Each row is a point. Any point is a mix of the corners, with weights that add up to 1. It lies inside the corners' shape when no weight is negative. Say inside or outside, and name the corners with a negative weight.
In the rows, zero is written as 128.

Corners:
(1): [140 109 100]
(2): [ 61  79 173]
(3): [137 150 127]
(4): [142 125 177]
Points:
[ 95  99 170] -> inside
[137 122 168] -> inside
[ 91  93 150] -> inside
[ 96 103 137] -> outside (4)
[164 144 110] -> outside (2)
[129 132 116] -> outside (4)
[105 112 157] -> inside
[ 94  93 146] -> inside
[159 141 141] -> outside (2)

Corners:
(1): [165 113 113 115 130 168  81 139]
(2): [149 146 151 146 152 165  85 103]
(3): [ 88 209 127 163 133  99 157 150]
(4): [ 58 204 136 177 103  81 116 179]
(5): [154 106 160 146 153 134 119 141]
(6): [154 136 156 138  58  96 154 119]
(7): [146 146 163  85 129 150  95 149]
(8): [174 140 140 135 114  81 120 109]
(9): [ 88 101 143 102 166 137 101 111]
Points:
[144 140 146 137 133 131 105 115] -> inside
[111 175 132 179 107  79 160 159] -> outside (2, 7, 9)
[ 90 182 133 143 135 117 101 160] -> outside (5, 6)
[158 131 149 113 137 151 105 119] -> outside (4)
[107 159 140 140 136 118 109 146] -> outside (6)
[117 138 134 159 129  91 136 134] -> outside (2, 7)

Corners:
(1): [ 68 186 129 155 112 164  93 101 181 153 119]
(2): [111 104 140 139 187 152 116 110 152  64 170]
(3): [ 61 124 119  89 111 113  95 171 108 156 123]
(4): [150  79 154 118  96 164  96 128 135 128  91]
(5): [ 92 125 114 160 127 117 102 142 154 107 188]
(6): [ 81 158 209  85  97 126 150 115  96 140 123]
(7): [166 146 108 130 140 158  75 141 105 161  76]
(8): [172 195 124  83 133 194  76 133 138 153 154]
(9): [ 88 139 154 138 102 128  87 181 143 100 130]
(10): [123 150 157 164 173 139  62 156 136 169 160]
(11): [138 119 126 125 126 116 133 144 177 101  79]
(12): [111 124 112 126 177 162 165 177 126 120 129]
Points:
[ 84 142 136 137 152 130 119 151 135 117 147] -> outside (4, 8)
[124 157 142 126 112 152 101 142 136 148 124] -> outside (2, 3)
[119 125 145 118 134 147 106 137 138 122 113] -> outside (5)
[109 130 126 124 141 140 112 151 133 129 125] -> inside
[ 64 110 124 137 126 112 146 154 145  84 108] -> outside (4, 8, 10)
[ 66 110 154 158 140 125 106 141 137 113 178] -> outside (7, 8, 11)

Corners:
(1): [145 157  78 139  81  37 117 132 143 165 122  90  94  97]
(2): [152 142  95 134 108  58 155 137 164 200  78 169  82 188]
(3): [115 127  87 166 166  50 164 108 129 168  77 126  85 171]
(4): [143 122  92 115 120 173 111 197 137  36 122 132 127 133]
(5): [112 144 134  94 150 163 125 132 136 131 132 122 177 148]
(6): [111  86 128 148 118 185 143 106 126 126 181 149 198 114]
(7): [115 160 142 121  69 180 124 142 123  80  97 129  88 159]
(8): [120 181 112 114 131 154 115 140 164  55 126 168  54 142]
(9): [139 113 106 117 117 181 123 112  82 107 129 163 162  79]
(10): [127 170 119 116 100 133 131 162  89  89 172 141  92 162]
(11): [113 106 169 139 144 149  76 140 121 100 114 165 162 138]
(12): [180 106 160 141 124 147 144  99 131 108 119 133 193 135]
(13): [125 114 191 123 153 221 146 170 124  96 148 139 135 108]
(14): [109 169  94 178 121  67 181 146 126 170 123 151 163 117]
(15): [108 112  99 115 100  26 188 133 132 133 116 137 118 105]
Points:
[127 141 112 129 122 110 133 119 130 133 117 142 132 137] -> outside (4, 13)
[143 136  98 139 107 103 160 137 128 125 137 138 106 120] -> outside (5, 7, 11)
[126 150 141 134 123 165 115 127 118 107 136 136 131 132] -> outside (2, 4, 15)
[135 130 119 127 114 150 128 151 131  90 120 138 131 137] -> inside
[122 135 118 131 122 143 133 133 135 104 135 151 127 128] -> inside
[130 130 123 133 123 118 136 143 134 113 123 138 126 143] -> outside (9)
[141 161 120 127 130 139 119 155 112 109 128 146 110 148] -> outside (6, 7, 15)

Corners:
(1): [139 110 127 111 139 124 130 116 109 122 120 108 149 107 125 113 154 113
 108 112]
(2): [132 131 142 136 134 147 148 116 169 137 173 121 134 138 122 131 143 156
 113 128]
(3): [ 87  93 158 137 133  99 123 133 113 102 128 115 126 108 118 123 145 125
 109 127]
(4): [128 124 186 141 125 101 145 115 154 144 109 132 120 151 133 106 115 121
 134 121]
(5): [125 147 133 122 160 127 129 143 116 143 109 121 132 140  89 111 145 136
 113 155]
(6): [ 99 155 138 114 192 129 128 131 117 136 103 176 153 117 133 147 154 119
 110 137]
(7): [151 139 119 130 132 188 121 161 143 124 140 122 123 142 142 146 113 118
 119 143]
(8): [144 141 144 113 112 114 144 111 110 137 115 147 122 123 138 155 159 117
 118 147]
(9): [ 89 103 154 123 137 143   7 124 126 121 164 112 117  85  71 134 135 119
 135 129]
(10): [114 143 136 129 120 178 148 171 114 144 120 105 117 159 118 151 108 136
 127 114]
(11): [131 148 130 120 133 136 134 125 135 111 120 102  85 148 115 162 155 127
 135 116]
(12): [139 151 154 132 135 121 144 141 131 118 140 110 150 121  64 136 134 129
 138 119]
(13): [138 122 126 126 132 105 139 115 118 119 117 125 149 155 138 122 125 167
 115 126]
(14): [ 61 109 153 102 183 102 153 138 107 128 127 132 140 100 137 108  78 145
 149 148]
(15): [132 143 147 140 131 105 149 139 121 130 188 151 152 137 142 117 159 118
 179 128]
(16): [137 154 132 129 126 129 150 113 177 123 112 148 153 124 148 116 154 132
 137 122]
(17): [131 164 124 151 118 103 142 121 112 130 158 134 132 120  61 118 114 116
 119 117]
(18): [128 146 173 129 121 131 154  97 122 127 114 112 139 150 134 102 148 121
 119 129]
(19): [136 137 130 127 153 129 157 120 121 119 102 192 145 124 102 113 143 143
 132 139]
(20): [128 147 198 149 129 102 131 112 111 125 115 112 106 112 128 104 133 126
 114 115]
(21): [113 135 124 175 143 126 137 115 112 131 121 109 138 103  93 147 159 114
 128 125]
Points:
[124 132 142 131 133 135 128 126 128 126 122 121 126 126 109 127 129 131
 119 130] -> outside (6, 15)
[128 129 146 136 133 125 133 127 132 121 135 118 130 127 114 117 131 129
 131 127] -> outside (6, 8, 10)
[111 131 158 119 144 113 132 122 126 125 128 133 134 129 118 111 131 136
 133 126] -> outside (7, 8, 21)
[132 138 148 138 127 129 129 126 126 128 127 125 126 130 114 129 142 123
 120 125] -> outside (14)
[121 134 145 134 141 127 128 129 129 126 134 125 136 126 112 122 136 129
 130 125] -> outside (8)
[137 144 110 152 136 139 163 132 107 118 135 117 151 142 102 142 173 123
 114 124] -> outside (4, 8, 9, 14, 16, 20)
[131 142 128 126 154 141 129 144 127 124 136 131 142 123 111 135 134 143
 139 127] -> outside (3, 4, 8, 17, 18)

Corners:
(1): [ 88 128 128 127 165 138 122 132 126 129 152 132 129 128 180 137 144 117
  50 127]
(2): [112 142 137 137 138 106 124 137 131 168 108 145 138  98 134 171 125 117
 124 132]
(3): [ 95 141 132 134 136 129 133 130 115 152 131 113 131 172 126 114 145 135
 141 129]
(4): [140 151 135 128 123 130 124 155 120 113 124 134 121  97 127 136 126 118
 101 129]
(5): [109 141 147 100 119 196 144 118 121 115 118 146 113 112 123 107 141 145
 118 106]
(6): [135 141 149 145 145 122 134 140 140 125 119 140 124 116 116 108 138 145
 142 103]
(7): [106 116 122 141 143 100 123 128 111 137 126 116 120 107 121 182 150 135
 133 153]
(8): [113 137 145 145 144 165 133 137 141 133 170  99 139 107 147 101 129 106
 126  97]
(9): [146  91  89 153 134 120 127 143 109 141 120 146 128  96 118 118 132 106
 122 142]
(10): [123 146 127 142 148 118 120 138 119 125 146 143 151 104 118 108 132 101
 123 152]
(11): [119  86 150 158 155 131 126 108 146 146 154  83 154 122 178 105 107 101
 147 144]
(12): [126 140  88 146 142 122 126 125 156 131 139 147 123 158 147 117 128 104
 130 145]
(13): [148 147 122 149 158 160 134 154 118 121 108 149 138 111 129 146 131 103
 131 111]
(14): [128 121 118 134 144 109 162 106 120 145 131 113 116 101 120 106 129 111
 128 147]
(15): [ 95 110 150 137 135 133 141 104 188 135 129 112 152 148 117 121  86  96
 128 147]
(16): [142 147 143 134 157 120 121 136 122 120 132 148 133 104 126 113  76 123
 145 117]
(17): [139 125 142  39 133 119 123 133 111 135 106 123 119 105 113  99 136 163
 131 116]
(18): [141 133 131 136 152 121 116 117 105 150 123 108 120 123 127 117 135 142
 128 123]
(19): [155 148 122 134 142 110 146 139 102 153 125 139 129 123 132 120 141 249
 136 136]
(20): [130 125 133 145 132 108 134 118 110 123 146 150 139 109 120 132 146 117
  97 120]
(21): [135  56 145 134 142 110 140 129 115 156 154 121 123 114 119 101 143 129
 126 152]
Points:
[112 127 140 124 147 140 130 123 137 134 131 125 130 126 142 114 122 111
 116 129] -> outside (7, 8, 9, 19, 20)
[127 137 128 128 140 130 132 130 122 134 128 131 132 117 131 126 128 135
 123 128] -> outside (6, 21)
[122 127 133 141 142 122 132 130 121 136 128 132 130 113 129 133 130 128
 117 134] -> outside (8, 12, 17)
[136 134 118 119 134 131 140 139 111 126 132 147 123 117 119 102 153 137
 113 121] -> outside (2, 7, 11, 15, 16, 18)
[135 122 125 145 138 115 127 138 123 144 129 130 138 117 127 129 137 137
 130 135] -> outside (1, 5, 14, 16)
[124 130 133 134 143 132 129 132 125 135 132 129 132 118 134 123 129 134
 124 126] -> outside (14)
[123 134 128 129 139 133 136 134 123 131 128 137 126 115 125 126 135 130
 120 126] -> outside (11, 18)
[123 126 129 137 145 124 131 127 127 140 131 130 132 120 131 125 129 126
 127 131] -> outside (4)

Corners:
(1): [106 102 100 131  99 110  99  98 125 151 141 113 110 112 111  92 110 119
  94 159]
(2): [123 111  80 125  88 139 123 102 157 142 128 137 115 138 124 113 116 101
 127 111]
(3): [125 127 159 140  96 140 122 104 136 147 124 134 122 125 133 128 107 139
 134 154]
(4): [114 130 154 155 125 107 118 118 152 103 114 108 100  68 147 119 103 120
 150 104]
(5): [208 142 104 131 109 143 111 106 100 124 107 122 140 141 151 150 206 118
  76 153]
(6): [128 121 160 126  94 141 125 154 156 130 127 138 104 127 107 149 115  98
 101 127]
(7): [141 124 169 137 138 118 155 247 103  91  97 143  99 112 163 163  92 151
 133  89]
(8): [136 125 177 112 122 147 136 126 141  75 145 121 208 119  80  82 111 156
 136 135]
(9): [125 134 169 136 145 157 117 112 148 121 107  55 155 141 142 114 128 159
  95 133]
(10): [113 102 130 179 118  89  90 173 116 116 132 131 144 146 164 131 137 118
 125 144]
(11): [139 132   7 129 153 181 172 109 149 155 119 151  83 106  92 145 115 134
 124 146]
(12): [147 122 114 138 104 117 144  93 113 130 114 129  93 133 116 132 135  92
 128 146]
(13): [121 117 136 162  98 103 119 109 116 110 126 104 103 141 138 131 125 145
 106  97]
(14): [144 150 159 128 173  99 124 174 127 118 129 113 133 138 157 154  94 153
  80  76]
(15): [121 116 109 140 120 127 171 124 127 132 103 130  80  99 149 124 160 111
  96  87]
(16): [142 132 129 139 106 116 136 148 133 150 129 142 102 137  71  89 111 115
 142 143]
(17): [130 140 173 100 135 142 102 101 119 122 131 110 164 138 114 127 156 161
 125 114]
(18): [113  54 158 124 136 105 135 104 185 141 153 126  98 121 109 126  94 149
 151 136]
(19): [128 122 135 144 130 101 107  95 158 121  58 115 110  85 139 141 105 134
 136 144]
(20): [137 141 174 110  96 123  99 104 152 115 138  67 218 131 123 148 135 171
 135 136]
(21): [121 142 164 139 114 110 105 172 123 107 138 123 116 150 170 112 129 154
 106 123]
Points:
[134 124 143 136 124 120 130 147 133 121 116 126 117 120 128 129 113 135
 125 122] -> inside
[136 107 125 134 122 113 124 139 135 126 128 141 108 133 106 132 108 122
 120 124] -> outside (3, 4, 9, 15, 20, 21)
[119 111 141 132 127 117 133 140 146 117 124 116 109 114 132 129 101 138
 120 115] -> outside (3, 5, 10, 16, 17)
[136 115 119 131 122 133 138  99 138 120 113 111 113 108 115 137 130 135
 120 130] -> outside (2, 3, 10, 14, 16, 21)
[129 125 161 139 119 108 108 132 130 122 122 111 120 128 139 128 121 138
 118 128] -> outside (2, 8, 11, 15)
[127 113 138 132 124 124 116 134 149 133 127 122 120 125 132 134 112 139
 125 133] -> outside (8, 12, 13, 15)
[135 125 139 134 115 126 122 116 130 126 121 119 124 126 130 128 129 132
 120 132] -> inside

Corners:
(1): [170 144 135  76 129 109 168 130 145 104 150 152  77 141  83  98 136 147
 176 102]
(2): [164 126 127 164 129  93 193 129 159 130 109 127 118 116 123 132  92 149
 169 139]
(3): [129 123 175 136 141 181  79 149 159 174 137 105  67 152 154 163 174 120
  61 127]
(4): [133 107 150 106 126  72 148 157  94 120 148 123 146 119 113 132 119 129
 119  88]
(5): [117 106 108 162 108 132  95  99 107  89 128 114 119  67 115  81 128  84
 111 102]
(6): [ 68 118 135 176 101  99 125  98  88 115 113 119 143 132  97 111 157 116
 181 138]
(7): [113  84 194 100 127 197  73 103 174 172 130 111 137 110 141 150 141 165
  98 108]
(8): [104 119 133 136 173 230  82 147 172 194 160  89 104 176 176 122 117 132
 118 104]
(9): [ 78 107 109 117 150 195 112  98 180 193 122 118  82 167 141 143 120 162
  59  96]
(10): [ 95  79 115 152  82 130 127 120 122 104 114 146 116 134  91 153  96  65
 180 133]
(11): [164 147 115  92 159  65 144 125 162 123 103 127 115 101 101 150 120 130
 162 131]
(12): [115  98 111 100  47 119 120  79 123 105 104 122 120  99 168 122 147 102
 163 157]
(13): [133 116 153 124 163 152  39 107 171 192 159 169  97 158 177 139 118 164
  73 108]
(14): [156 106 100 125 129  84 132 188 158 121 120 138 128 141  92 131 161 166
 158  68]
(15): [ 68 111 135 120  99 127 129 154 117  73  78 151 109  97 135  92 124 112
 169 144]
(16): [128 170 125 144 121 214  64 136 119 207 136 103 100 141 130 144  84 173
  68 104]
(17): [143 141 138 118 101  89 130 132 172  65 159 106 124 144 102 143 115 175
 143 105]
(18): [133 157 122 135 139  92 165 121 135 109 141 151  86  92 133 180 120 161
 187  62]
(19): [131 146 107 124 140 135 152 143 158  85 156 167 143 123  90 156 155 144
 143 146]
(20): [161 185 154 121 123  76 153 123 161 106 107 149 142 146 123 121 127 121
 130  57]
(21): [ 69 125 137 151  58 110 119 133 153 157 121 133 130  75 102  92 130  84
 163 121]
Points:
[139  96 135 110 128 119 133  79 146 133 143 112  90 120 146 148 125 128
 147 138] -> outside (14, 15, 16, 19, 20, 21)
[130 141 134 121 137 136 117 135 169 144 131 135 108 141 135 135 139 159
 129 103] -> outside (4, 5, 10)
[121 121 127 136 115 124 126 125 140 133 125 119 125 124 117 137 129 127
 137 109] -> outside (1, 13, 15)
[129 136 125 127 130 119 126 132 142 129 133 131 108 127 124 126 131 137
 140 107] -> outside (7, 10)
[117 127 129 134 120 142 106 123 142 145 131 128 112 120 126 127 122 134
 118 107] -> inside
